Rows are points. Each copy is the shape, with its points in the same order, turned, moved and blurred by noise. Is it also mirrored, or only turned?

Shape:
[[ 1.3 -5.6]
 [ 1.4 -1.7]
 [ 0.7  0.2]
 [-2.2  5.5]
 [ 1.3  3.5]
 [ 2.8  1.1]]
Copy 1, 6 rows:
[[-1.3 -7.0]
 [-0.8 -2.9]
 [-0.2 -0.6]
 [ 2.8  4.0]
 [-0.5  2.1]
 [-1.8  0.4]]
Copy 1 is: mirrored
Copy 2 (6 x 2):
[[ 7.3  0.6]
 [ 3.2  1.8]
 [ 0.6  2.1]
 [-4.8  0.8]
 [-1.9  3.9]
 [ 0.7  4.6]]
Copy 2 is: only turned
Copy 3, 6 rows:
[[ 4.9 -0.1]
 [ 0.8 -1.2]
 [-0.9 -0.9]
 [-6.7  1.0]
 [-4.0 -1.8]
 [-1.1 -3.1]]
Copy 3 is: mirrored

Shape:
[[-2.4 -3.8 -0.5  3.5]
 [-0.4 -2.4 -0.4 -2.4]
 [-1.2 -2.3  3.5 -0.5]
 [ 1.1 -1.6 -1.6 -2.3]
 [ 0.4 -1.1 -4.4  7.5]
 [ 2.8 -3.6 -0.2 -0.1]
 [-0.8 -2.5  3.7 -4.9]
 [ 4.5  4.9  1.4  0.6]]
Copy 1, 8 rows:
[[-4.1 -1.9 -1.8  2.8]
 [-0.7 -2.3  1.5 -1.0]
 [-2.6  0.2  3.3  1.3]
 [ 1.3 -2.2 -0.1 -2.0]
 [-1.8 -0.6 -7.8  4.7]
 [ 1.1 -3.5  0.7  2.0]
 [-1.0 -1.2  5.9 -2.5]
 [ 5.0  4.9 -0.1  1.9]]
Copy 1 is: only turned
Copy 2 (8 x 4):
[[ 1.8  1.0  1.8  5.2]
 [-1.8 -2.7  1.6  1.4]
 [-1.1  0.5  4.6  0.6]
 [-0.6 -3.7  0.2  0.4]
 [ 6.4  2.0 -3.1  4.5]
 [ 2.3 -3.4  2.5  0.8]
 [-4.3 -2.5  4.9 -0.8]
 [ 2.0  0.9 -1.2 -6.2]]
Copy 2 is: only turned
Copy 3 (8 x 4):
[[-3.6 -2.5  4.0  1.0]
 [ 0.3  1.0  1.7 -2.4]
 [-0.8 -3.6  0.2 -2.9]
 [ 1.4  1.9  1.9 -1.3]
 [-2.5 -1.0  4.0  7.2]
 [ 2.7 -1.3  3.7 -0.3]
 [ 1.4 -0.9 -0.6 -6.0]
 [ 4.5 -0.3 -4.0  3.6]]
Copy 3 is: mirrored
Copy 4, 8 rows:
[[-1.1 -6.7 -1.0  2.6]
 [ 0.3 -2.6 -2.2 -2.0]
 [ 1.0 -3.9  2.2 -1.1]
 [ 0.5 -1.2 -3.9 -1.3]
 [ 0.6 -5.4 -4.5  8.2]
 [ 3.5 -4.0 -2.9 -0.5]
 [ 0.9 -2.4  1.6 -4.8]
 [ 4.7  3.3  0.5  3.7]]
Copy 4 is: only turned

Shape (10 x 6):
[[10.5  3.7 -0.2 -2.1 -2.0 -2.7]
 [-4.0  0.0 -2.0  0.8 -3.1  1.1]
 [-2.5  2.6 -1.3 -1.9  1.2 -5.1]
 [-1.4  0.0  0.4  3.4 -0.3 -1.3]
 [-3.7 -6.8  4.9  2.4 -1.9 -4.9]
 [-3.2  2.1  4.9 -1.1 -0.2 -3.8]
 [ 1.7  3.9 -1.1 -0.7 -2.9  1.5]
 [-1.7  4.0  0.3 -1.0 -2.7  2.4]
 [ 1.3 -2.3 -0.3  3.7  0.2  0.2]
 [ 0.0 -3.1 -1.3 -1.3  3.9 -0.6]]
Copy 1, 10 rows:
[[ 4.0  9.9  2.0 -2.7 -1.6  1.0]
 [-3.4 -2.9 -2.3 -1.0 -2.3  0.7]
 [-2.9 -0.3  2.8 -3.7  2.2 -2.4]
 [-1.4 -1.0 -0.2  2.2 -0.1 -2.6]
 [-1.5 -5.1  5.0  3.5 -6.0 -4.8]
 [-3.0 -1.0  5.8  0.5  1.4 -0.2]
 [-1.3  2.8 -1.6 -1.2 -0.2  3.4]
 [-2.9  0.4 -1.5 -0.1  0.6  4.4]
 [ 1.5  0.0 -2.6  2.2 -2.0 -2.7]
 [ 3.8 -3.3 -0.4 -2.2  0.3 -2.2]]
Copy 1 is: only turned
Copy 2:
[[ 1.8  4.0 -5.7  1.5 -4.6 -6.1]
 [-0.8  0.4  0.2  0.0 -0.6  6.6]
 [-3.3  2.0 -2.8 -3.5  4.1  0.4]
 [-1.9  2.8  2.6  1.0  1.4  1.2]
 [ 2.8  3.0  8.4 -5.1  2.8  1.2]
 [-4.0  2.0  1.8 -5.9  0.2 -0.5]
 [-1.9  1.5 -3.2  0.9 -3.9  1.4]
 [-3.1  0.0 -2.0 -0.6 -3.9  4.0]
 [ 0.9  1.8  3.0  3.4  0.7  0.5]
 [ 0.5 -2.5  0.6  0.6  3.6 -1.4]]
Copy 2 is: mirrored
Copy 3, 10 rows:
[[ 7.8  6.9 -3.4 -3.0 -2.3 -0.4]
 [-2.9 -2.3  0.2  2.9 -3.5 -3.1]
 [-2.5  3.7 -2.0  3.4  2.9 -3.2]
 [ 0.5 -2.8 -1.3  2.0  0.4 -1.9]
 [ 1.6 -4.5  7.2  2.1  4.1 -3.8]
 [-2.1  0.0  0.2 -1.7  4.2 -5.1]
 [ 0.0  1.6 -3.2 -0.8 -4.4 -2.7]
 [-2.9  0.3 -2.1 -1.5 -4.3 -3.3]
 [ 2.2 -3.0 -0.2  2.3 -0.9  0.9]
 [-1.3  1.3  1.5  2.7  1.5  3.1]]
Copy 3 is: mirrored
Copy 4 (10 x 6):
[[ 7.0  4.2 -0.9  3.4 -5.6 -4.0]
 [-5.3 -1.9 -0.8 -2.7 -0.7  1.2]
 [-3.2  3.9  1.0 -2.7  0.9 -3.8]
 [-3.6  1.0 -3.5 -0.6  1.4  0.4]
 [-7.7 -2.5 -2.5  4.5  5.5 -3.8]
 [-4.9  4.1  2.7  2.4  2.6 -0.7]
 [ 0.6  1.1  0.4 -0.4 -4.5  2.3]
 [-2.3  1.2  2.0 -0.2 -2.3  4.2]
 [-0.3 -0.7 -4.9  0.9  1.1  0.5]
 [ 0.7 -1.2 -1.3 -2.3  4.6 -2.4]]
Copy 4 is: only turned

Shape (14 x 8):
[[ -2.1  -1.3  -0.6  -1.6   0.7  -3.5  -2.0  -2.2]
 [ -3.4   1.4   1.9  -0.6   2.4  -3.4   3.7  -1.4]
 [  5.1  -1.9   0.7  -0.5   0.0   8.3   0.5  -1.5]
 [  2.6  -0.9   2.4  -2.2   0.3   1.1   2.6  -2.1]
 [ -3.6  -2.5   1.7   1.4  -1.2  -4.9   1.3   2.5]
 [  0.8  -0.8  -0.4   8.0  -1.4  -1.6   4.5  -1.4]
 [ -5.0  -1.1   1.5   0.1   0.1   0.4   2.4   0.2]
 [ -2.9   1.8   0.9   4.9   1.5  -4.4   0.8   4.3]
 [ -3.6   3.0   0.2  -3.0  -1.8  -3.0   0.8   0.6]
 [ -1.3  -1.7   0.8  -2.2   0.1  -5.8 -10.3   0.5]
 [ -3.6   0.8  -0.9  -0.2  -1.1   8.3   4.6  -1.5]
 [  0.2   0.3   1.1  -2.8  -1.9  -1.1   2.5   0.5]
 [  0.7   0.1   4.9   2.6  -1.6  -0.4  -0.9  -1.0]
 [ -4.4   0.2   1.0  -3.3   1.7  -5.4   4.3   4.4]]
Copy 1 (14 x 8):
[[  1.6  -1.1   1.7  -0.4  -1.8  -2.8  -2.6   1.8]
 [  0.3  -0.2   3.2  -0.5   0.6  -6.4   2.7   1.1]
 [  3.1  -6.2  -0.7  -0.1  -2.0   6.2   6.2  -1.6]
 [  2.5  -5.0   0.1  -0.2  -1.3  -1.4   3.9  -1.6]
 [ -3.7  -0.6   2.1   2.0   2.5  -4.1  -2.2   0.6]
 [ -3.9   0.7   3.6   6.4  -2.0   0.1   3.8  -2.9]
 [ -2.7  -1.6   2.9  -1.6   0.7  -1.9   1.7   2.5]
 [ -2.8   4.4   3.2   1.8   4.3  -1.5   0.1  -1.1]
 [ -1.9   0.5  -2.0  -2.8   0.2  -4.8   0.7   2.5]
 [  2.4   0.9  -0.8  -2.5  -0.3  -0.5 -10.3  -0.5]
 [ -2.7  -3.9   0.9  -1.3  -1.9   2.9   8.3   5.3]
 [  0.2  -2.9  -2.2  -0.2   0.6  -3.7   2.3   0.2]
 [ -2.3  -1.5   1.6  -1.4  -1.4   0.0   1.2  -4.8]
 [ -0.9  -0.9   0.4   0.2   6.2  -7.1   1.1   3.3]]
Copy 1 is: mirrored
Copy 2 (14 x 8):
[[ 0.8 -1.2  0.2 -3.1  2.4 -2.4  1.5 -0.1]
 [-2.6  1.9  2.8 -4.4  1.7 -0.1  4.2  3.6]
 [-2.3 -2.7  5.0  0.8 -0.9  6.5 -4.7 -4.4]
 [-1.6 -1.0  5.2 -4.1 -0.8  2.9 -0.7 -0.5]
 [ 2.0 -3.0  1.7 -2.1 -1.0 -1.1  4.2  5.9]
 [ 0.0  0.5  3.7  1.4 -5.8  2.3  6.9 -0.2]
 [-0.8 -1.0  2.7 -0.9  2.6  3.0  3.4  3.6]
 [-1.5  0.8  0.3  1.4 -2.6 -2.4  3.7  6.7]
 [ 1.8  2.5 -0.5 -4.3  2.0  1.0  0.9  4.4]
 [ 4.6 -2.2 -1.5 -1.0  3.4 -8.7 -2.8  0.9]
 [-1.9  0.1  2.1  1.2  2.8 10.3  1.4  0.2]
 [ 0.6 -0.3  2.6 -4.7 -0.9  3.0 -0.6  2.9]
 [ 1.2  0.2  6.4  1.0 -0.9 -0.4  0.6  1.3]
 [-2.5 -1.0  0.4 -6.3  0.8 -0.2  2.6  8.7]]
Copy 2 is: mirrored
Copy 3:
[[ 1.6 -1.1 -2.5 -3.0  3.5 -1.0 -3.6 -1.6]
 [-2.0 -1.0  3.5 -1.9  3.9 -0.5 -0.4 -1.5]
 [ 2.5  2.0 -5.8  1.0 -3.5  2.2  4.6  4.9]
 [ 2.9 -1.0 -0.2 -0.8  1.0  0.4  2.8  0.8]
 [-0.8 -5.7  1.0  1.6  1.2 -1.9 -4.6 -0.8]
 [-4.1 -4.2 -2.2  5.5  2.6 -3.2  3.1 -1.0]
 [-2.1 -0.9  1.0 -0.5 -0.3 -0.7 -3.3  1.2]
 [-4.0 -5.9  0.6  3.4  3.0  2.7 -3.4 -3.6]
 [-0.4 -1.5  2.4 -2.0 -0.6  0.0 -3.7 -4.6]
 [ 6.9 -3.8 -5.2 -2.5  3.3  2.1 -9.7 -3.8]
 [-4.7  4.6 -1.4 -0.2 -4.5 -0.5  1.0  2.2]
 [ 1.3 -2.8  0.5 -2.0 -1.5  0.3  0.0 -2.1]
 [ 3.2 -0.5 -1.1  4.2  1.6 -0.1  0.0 -0.8]
 [-2.0 -5.6  5.0 -3.8  1.6  1.4 -3.3 -1.5]]
Copy 3 is: mirrored
Copy 4, 14 rows:
[[ 1.3 -2.1 -2.9  2.8  4.3 -0.3  0.1 -0.1]
 [-0.9 -1.0  0.9  2.3  3.5 -3.1  4.8  1.8]
 [ 1.3  1.6  0.3 -6.3 -3.5  2.8 -1.6 -4.6]
 [ 2.8  0.3  0.3 -1.1 -0.6 -1.3  2.4 -2.9]
 [-0.9 -2.2 -2.3  5.6 -0.7 -2.8  1.2  3.5]
 [-5.5  5.3 -2.1  3.3 -1.7 -3.2  0.7 -0.9]
 [-2.3 -3.0  1.0  2.1  0.0  0.0  2.2  1.5]
 [-2.8  1.7 -1.9  3.1  0.9 -4.2 -0.1  7.1]
 [ 2.3 -0.7  0.9  4.2  3.0  1.3  2.5  3.7]
 [ 5.3 -4.6 -4.6  4.2  5.8 -1.3 -7.0  2.4]
 [-4.1 -0.1  4.0 -2.5 -2.0  5.4  3.2 -1.2]
 [ 3.3  0.2 -0.2  2.1 -0.5  0.3  2.9  0.6]
 [ 0.7  1.1  1.6  2.1 -0.8 -3.5 -2.7 -0.7]
 [ 1.5 -3.1 -1.4  3.4  0.9 -2.3  6.3  6.2]]
Copy 4 is: mirrored

Shape, 14 rows:
[[ 5.1  1.4  0.6  4.0 -0.1 -3.4 -4.7 -0.5 -1.2  2.8 -3.9]
 [ 4.0 -0.3  4.7 -2.8 -1.0  0.4 -4.2 -2.1 -1.9  2.8  3.7]
 [-2.1  5.0  3.9  5.1 -3.7 -2.4  4.7 -5.1 -4.3 -2.6 -2.1]
 [ 1.2  0.7  0.2 -1.2  3.1  2.4  0.5  2.7 -4.7  3.6  1.0]
 [ 1.1 -3.8 -4.6  2.5 -2.0  0.6  3.6 -4.7  2.3 -2.4 -1.0]
 [-1.3  1.1 -3.0  5.3  3.9  1.3 -2.1 -1.4  4.1 -1.3  2.7]
 [-2.1  1.5  3.4 -1.4  4.4  2.7  1.6  3.6  3.4 -1.8 -4.8]
 [-2.0 -3.0 -1.6 -0.2  4.5  3.7  1.7 -1.8 -1.0  1.7  3.1]
 [ 0.1 -1.4 -0.7  0.4  1.5 -2.9  0.9 -5.6  4.9  3.4 -3.1]
 [-1.6  0.1 -2.8 -0.9  1.2 -5.0  4.2 -1.6 -1.4  3.0  2.9]
 [ 1.0 -0.8  3.9 -3.8  0.3 -0.4  0.1  4.1 -1.0  0.6  2.8]
 [-2.2 -1.5 -3.6 -2.6 -0.5  4.0 -2.7  1.4  2.4  3.1 -2.1]
 [-1.8  3.6 -4.7  2.2  0.1 -4.4 -3.6 -3.4 -4.3 -3.1 -2.4]
 [ 3.0  4.6 -3.4 -4.0 -1.7  0.6  2.0  1.8  0.5 -3.7 -1.2]]
Copy 1:
[[ 0.7  5.6  5.8 -4.0  3.3 -3.4  2.8  1.8  0.4 -4.1  0.8]
 [ 2.0 -2.9  5.0 -0.4  2.9 -2.2  1.7 -2.6  3.4  0.9  3.4]
 [ 3.9 -0.1  4.3  1.1 -8.2 -1.3  2.5  6.1  0.6 -7.9  2.7]
 [ 1.6  0.6 -0.2 -3.8  2.6  3.4  2.2  2.1  4.1  0.9  4.9]
 [ 0.1  3.4 -2.8  2.9 -3.8 -2.8  0.7  3.0  4.1 -1.3 -4.8]
 [-2.7  4.4 -1.0  5.8  1.4  0.5  3.8  2.8 -1.6 -0.4  0.8]
 [ 2.0  3.2  1.4 -0.4  0.2  7.2 -4.4  3.1 -2.7 -0.7 -0.1]
 [ 2.5  0.0 -3.3  2.3  1.8  3.1  3.3  3.4  3.5  2.5  0.8]
 [ 0.7  0.2  2.1  1.2  2.8 -1.7  0.6  5.8  0.8 -2.6 -6.1]
 [ 0.3 -3.1 -3.4 -0.5  1.9 -1.6  1.7  6.1  2.9 -4.5  1.7]
 [ 1.3 -2.0 -0.1 -2.0  2.0  0.6 -3.7 -0.5  1.6  0.1  5.4]
 [-2.0  1.0 -0.8 -3.5  0.9  1.3  0.6  2.1 -0.2  4.8 -2.6]
 [ 0.5  2.2 -1.4 -2.8 -2.0 -1.2  7.7  0.8 -3.4 -7.1 -0.5]
 [-4.0  0.7 -1.1 -2.9 -3.3  3.5 -1.3 -1.8  2.0 -4.7 -0.2]]
Copy 1 is: only turned
Copy 2:
[[ 3.5 -5.9  4.9  2.4 -2.6 -0.5 -3.7 -1.1 -2.8 -5.7  0.1]
 [-0.1 -1.2  3.5 -2.4 -4.5 -6.1 -3.8  4.1 -2.2 -1.3 -0.5]
 [-8.2 -0.6  5.4  1.4 -8.6  3.3  0.3 -4.7 -3.2 -5.0 -0.3]
 [-2.0 -2.8  3.0 -0.7  0.2 -0.3 -2.6  1.5  0.9  1.9 -4.6]
 [ 1.3  0.7 -2.2  4.1 -8.2  2.6  2.1 -1.7  2.8 -1.1  1.6]
 [ 3.4  3.2 -0.5 -1.3 -0.5  2.4 -1.2 -5.2 -0.3 -1.1  2.1]
 [-2.3  0.6  0.6 -1.6  1.6  7.9 -1.4  4.8 -0.7 -3.4  0.2]
 [-0.7  2.7 -0.1 -1.3 -1.8  0.0 -1.2 -0.2  5.1  1.7 -2.6]
 [ 2.9  3.6  3.9  4.8 -3.8  1.4  0.1  1.5  2.3 -5.7  1.2]
 [-3.1  1.2  4.9  4.8 -1.2 -1.9  2.5 -1.4  2.6  1.1  0.7]
 [-3.9 -1.6  1.5 -0.7 -0.1 -1.7 -2.7  5.3 -1.2  1.1  1.4]
 [ 2.1  1.0 -3.8  2.5  1.0  0.0  0.0  3.1  0.1 -2.7 -3.9]
 [-0.8 -4.3  2.5  0.0 -1.9 -0.7  5.4 -6.0 -1.0 -6.4 -0.3]
 [-0.4 -2.8  0.5  0.8 -2.6  3.1  5.8  3.0 -4.9  1.4 -0.4]]
Copy 2 is: only turned
Copy 3 (14 x 11):
[[ 2.3 -1.0  0.7  1.2 -1.5 -2.2  3.8 -1.5 -8.2  0.2 -0.2]
 [ 7.2  0.6  6.3 -3.6 -1.5 -0.5 -2.1 -0.8 -2.7  0.5  0.2]
 [-2.6 -2.1  2.9  1.2  7.4 -0.4  5.6  0.4 -0.7  0.0  6.9]
 [ 0.6  1.0  3.6 -2.7 -3.0 -0.7 -0.1  5.7 -1.2  1.7 -3.5]
 [ 0.4  1.6 -4.1  1.5  2.4  7.1  0.6 -2.0 -0.9  1.9  0.9]
 [ 1.9  1.4 -2.4  5.9 -3.4  0.5 -2.9  1.4 -0.5  0.5  3.1]
 [ 2.6  3.8 -4.7 -1.1  1.0 -4.0  1.5  5.4  1.7 -4.6  0.1]
 [ 2.6  1.6  0.0  0.8 -0.8  2.5 -4.5  4.9  1.7  3.5 -0.9]
 [ 4.5  0.3 -4.1  3.8  3.6 -0.8  0.3 -3.8 -0.4  2.6 -2.5]
 [-0.1 -3.1 -0.5  0.1 -0.7  0.0  1.6  0.4  3.5  6.4 -0.8]
 [ 4.2 -0.3  2.0 -5.5 -3.1 -1.2  0.7  2.3  1.6 -1.3 -0.6]
 [-0.3  2.4 -2.6 -1.2 -2.0 -0.2 -5.3  0.0 -1.4 -1.6 -5.0]
 [-4.2 -1.1 -1.5 -0.8  0.0 -1.7  1.2 -1.0 -6.1  5.0  5.6]
 [-2.1  6.2 -1.7 -4.6 -1.6  0.1  3.1 -0.9  1.2  0.8  1.5]]
Copy 3 is: only turned

Shape:
[[ -2.9   2.3  -3.0  -2.2   0.6  -1.0   1.3   2.6   1.4  -3.1  -1.1   1.7]
 [ -2.7   1.8  -1.3   0.9   3.1   0.4   2.4   2.8  -0.3  -1.5   0.7  10.6]
 [ -3.0   1.6   7.8  -1.9   3.3   0.7   1.2   2.7  -0.2   0.6   2.9   0.7]
 [ -3.0  -3.7  -1.2   8.0   0.9   1.0  -8.2   0.7 -12.3  -2.8   2.4   0.9]
 [ -2.0  -0.4  -1.7  -2.6   0.1  -2.0   0.4   2.3  -1.4  -1.3  -3.9   0.2]
 [  8.8   2.1  -2.2  -0.7   3.6  -2.7  -3.2  -5.7   0.7  -3.4   1.0   0.5]
 [ -2.5   2.8  -0.4   6.2   3.3  -1.9   0.8   1.2  -2.1   0.2   2.5  -0.1]
 [ -2.0   0.6   2.1  -3.4   2.5  -1.4  -4.5  -2.3  -1.9  -1.1   4.1   1.5]
 [  1.9   2.2   1.3  -3.3   2.4  -3.0   1.4   0.0  -0.4   6.0  -6.8  -0.3]
 [ -2.8   0.0   9.4   1.2  -1.4   3.0  -2.1   2.2  -0.6  -1.4   1.8   0.9]
 [ -3.2  -1.4   2.5   3.6  -0.2  -2.3  -3.1   1.7  -0.4   5.8  -0.7  -0.4]
 [ -0.7  -3.9  -1.7  -3.3  -0.1  -0.8   2.4  -0.7   0.8   0.5  -5.6  -0.5]
 [ -1.1   2.7  -1.7  -2.5  -9.0   0.2  -0.6   1.8   0.6  -1.7  -1.6  -2.1]
 [  7.3   2.1  -2.1   0.7   3.5  -0.4   1.6   0.7   0.6   4.1   3.8  -1.1]
 [  2.2   0.8  -0.9  -3.0   1.9  -2.0   1.9  -4.9  -1.8  -0.6  -2.5   1.2]
 [ -3.2   1.9  -2.5  -1.3   1.3  -2.6   1.8   2.8  -1.3   0.9   1.2   5.9]
 [ -2.5   2.2  -0.2  -1.9  -3.5  -2.6   0.9  -2.7  -0.2   1.7   1.5  -1.3]
 [ -2.8   2.9  -1.7   0.0   0.4   2.5  -3.3  -3.4  -1.1   1.6   0.5  -0.1]]
Copy 1, 18 rows:
[[ -2.1  -0.3   2.6   0.3  -3.0   2.7  -1.4   3.0  -0.6  -1.1  -1.9   1.2]
 [ -6.1  -1.8  -2.9   5.3  -0.2   7.0  -0.8   1.4   0.0  -0.9  -0.5   3.1]
 [ -3.7   2.7  -0.3  -2.1   2.2   1.2   4.1  -0.3   0.8  -4.7   4.0   4.3]
 [  2.9 -10.2  -8.6  -4.6   2.6   0.1  -1.7  -3.0   4.4  -6.4  -6.0   4.6]
 [  0.6  -0.4   1.1  -1.2  -1.4   1.4  -0.2   1.1  -4.0  -1.0  -3.2   1.1]
 [  4.7   2.3  -4.7   0.8   2.0  -1.0  -3.2   4.7   4.9   2.7   0.8  -5.0]
 [ -1.2  -1.8   0.5   2.4   2.7   0.0  -0.7  -1.4   5.1  -6.1  -2.4   2.1]
 [  0.0   1.7  -4.1  -4.6   1.5   2.8   2.5   4.4   3.4  -2.4  -1.9   1.6]
 [  3.1   6.5   1.7   1.6   2.7   1.3   1.8  -3.3  -3.3   2.0  -2.5   1.0]
 [ -3.5   0.2  -3.8  -3.5  -0.8  -3.1   4.1  -0.4   1.1  -4.0   3.5   6.7]
 [ -1.0   1.4  -0.6  -0.4   4.4  -3.0   2.5  -1.4   0.8  -2.8  -5.5   6.5]
 [ -1.4   2.2   0.2  -1.3  -0.6  -1.3  -0.5  -0.2  -6.0   0.2  -4.4  -1.7]
 [  0.1  -2.6   3.6  -2.5  -6.5  -3.7   3.6   2.1   0.3   2.8  -3.3   2.1]
 [ -0.8   0.6   2.1   0.8   6.9  -0.9  -0.4  -0.5   5.1   3.7   1.5  -3.0]
 [  1.7   3.0  -2.6   0.3  -0.5   1.2   1.2   0.6  -0.5   0.3  -2.0  -4.3]
 [ -3.6  -1.5   1.0   2.5   0.7   5.8   2.0   1.7   0.1  -0.9  -3.1   1.9]
 [ -0.7   1.5   1.5  -0.9  -1.2  -1.1   5.5   1.7   2.5  -1.2  -4.6  -0.6]
 [ -1.2   2.4  -1.9  -3.0  -1.5   0.6   0.0  -1.2   5.1  -0.6  -5.1   1.3]]
Copy 1 is: mirrored
Copy 2 (18 x 12):
[[ -1.2   1.0   1.8  -5.5   0.5   0.1  -0.3   0.1   0.0  -0.4   1.1   1.2]
 [  2.3  -3.0  -2.7  -9.7  -1.8  -2.4  -1.3  -2.0   0.5   4.3  -1.7   3.1]
 [  3.0  -1.9   0.8  -1.1  -1.2  -4.5   1.9  -1.2  -7.3  -0.8  -4.6   0.0]
 [ -3.6  -9.4  -5.1  -1.4 -11.4   5.8  -0.5  -2.5   0.7  -4.2  -1.0  -4.1]
 [ -0.7  -1.8   3.4  -1.7   1.4   1.9  -1.6  -0.8   0.6  -1.0   2.0   0.9]
 [ -5.3   3.1  -7.7   2.2   1.7   0.2  -5.2   2.7   1.4  -1.6  -2.9   3.5]
 [ -0.7  -3.5  -3.0  -5.8  -0.6   1.9   2.6   1.8  -0.8  -2.6  -4.1  -3.1]
 [  0.1   1.9  -3.1   0.0  -4.4   0.2  -3.4  -2.7  -5.0  -1.4  -0.9  -1.4]
 [  0.7  -2.1   0.3   1.1   8.8   2.4  -1.9  -4.8  -1.9  -0.9  -2.8   1.4]
 [  3.6  -1.7   1.5   2.5  -6.3  -2.9   3.5  -1.9  -3.0   0.0  -5.2   0.0]
 [  1.1  -3.5  -1.4   1.7   0.3   3.4   3.5  -3.4  -1.5   1.7  -3.0  -5.1]
 [  1.2  -2.5   0.9   1.9   4.3   1.6  -0.8  -1.0   0.6  -0.6   4.7   2.4]
 [  0.7   3.3   6.0   1.3  -1.2   1.2  -0.5  -1.6   6.1  -1.9   0.1  -1.7]
 [ -3.5  -0.7  -6.5   0.0   5.5  -5.0  -0.2  -1.4   0.9  -2.0  -4.3  -2.1]
 [  0.6  -0.2  -3.5  -0.1   3.4   1.5  -4.4   0.1  -0.3  -3.2   0.3   3.4]
 [  1.5  -1.4   0.0  -7.8   0.4  -1.4  -2.4  -2.7  -0.2   1.9   0.0  -0.9]
 [  3.7   3.0  -0.2   0.0   0.9   1.9  -1.2  -0.5   0.9  -2.7  -0.7  -3.8]
 [  1.6   2.2  -3.8  -1.2  -2.4   2.3   1.2  -4.3   0.9  -3.4  -0.5  -0.4]]
Copy 2 is: mirrored
